Each row is a point. A path goes straight from each point to the next, and from the last back to the first. The post is the endless flat space through its rows: a point in 2 columns, a line in 3, a plane in 4, and so on, so that a path can go around it. Count how often the path circles the post. Going back the other way cancels.

Post, one row:
[[-0.08  0.05]]
Path:
[[-0.39  0.25]
 [-0.35  0.50]
 [-0.09  0.41]
 [-0.50  0.27]
 [-0.35 -0.13]
 [-0.36  0.13]
 [ 0.00  0.50]
 [ 0.26  0.38]
 [ 0.12 -0.25]
 [ 0.42  0.20]
 [-0.02  0.30]]
Times around: 0

Post:
[[-0.01  0.06 -0.26  0.12  0.06 -0.44 -0.07 -0.32]
 [-0.13 -0.48  0.31  0.01  0.09  0.59  0.36 -0.37]
 [ 0.04  0.32 -0.60 -0.44  0.05 -0.04  0.55  0.33]
 [-0.26 -0.32  0.24 -0.35  0.11 -0.13 -0.15  0.55]
 [-0.09 -0.38  0.41  0.49 -0.13  0.45 -0.35  0.17]
 [ 0.00  0.29 -0.07 -0.11 -0.29 -0.37  0.55 -0.12]
 [ 0.35  0.05  0.25  0.76  0.40 -0.21 -0.07 -0.38]]
Path:
[[ 0.25 -0.37 -0.06 -0.43  0.17  0.40  0.51 -0.08]
 [ 0.20 -0.47  0.22  0.13  0.61 -0.03  0.47 -0.14]
 [-0.29 -0.55  0.50  0.79  0.02  0.11 -0.28  0.91]
 [-0.16 -0.46 -0.50  0.29 -0.09 -0.05  0.03  0.13]
 [ 0.24 -0.38 -0.43 -0.15  0.08  0.29 -0.02 -0.06]
 [ 0.50  0.18 -0.23  0.03 -0.16  0.41  0.13 -0.05]
 [-0.16  0.53 -0.23 -0.01 -0.24 -0.23 -0.32  0.20]
 [ 0.19  0.13  0.07 -0.29 -0.11  0.24  0.16 -0.47]
 [ 0.16  0.16  0.44  0.28  0.04 -0.23 -0.28 -0.23]
 [-0.11  0.23  0.13 -0.29  0.36  0.18  0.26  0.20]
 [-0.32 -0.42  0.05 -0.36  0.64 -0.02  0.47 -0.36]
 [ 0.18  0.15 -0.07  0.22  0.29 -0.16  0.49  0.24]
 [ 0.13 -0.33  0.19 -0.08  0.22 -0.23  0.10  0.20]
 [ 0.22 -0.03 -0.39  0.29  0.56 -0.22  0.46 -0.08]
 [-0.21  0.15 -0.31  0.46 -0.16 -0.29  0.25  0.33]
 [ 0.07 -0.21  0.38  0.25 -0.47  0.03  0.37  0.26]
 [ 0.10 -0.23  0.05 -0.08  0.16 -0.08  0.12 -0.21]
 [ 0.00 -0.15  0.18 -0.11 -0.04  0.15 -0.16 -0.55]
 [ 0.02  0.50  0.19 -0.17 -0.84  0.00  0.12 -0.20]]
Times around: 1
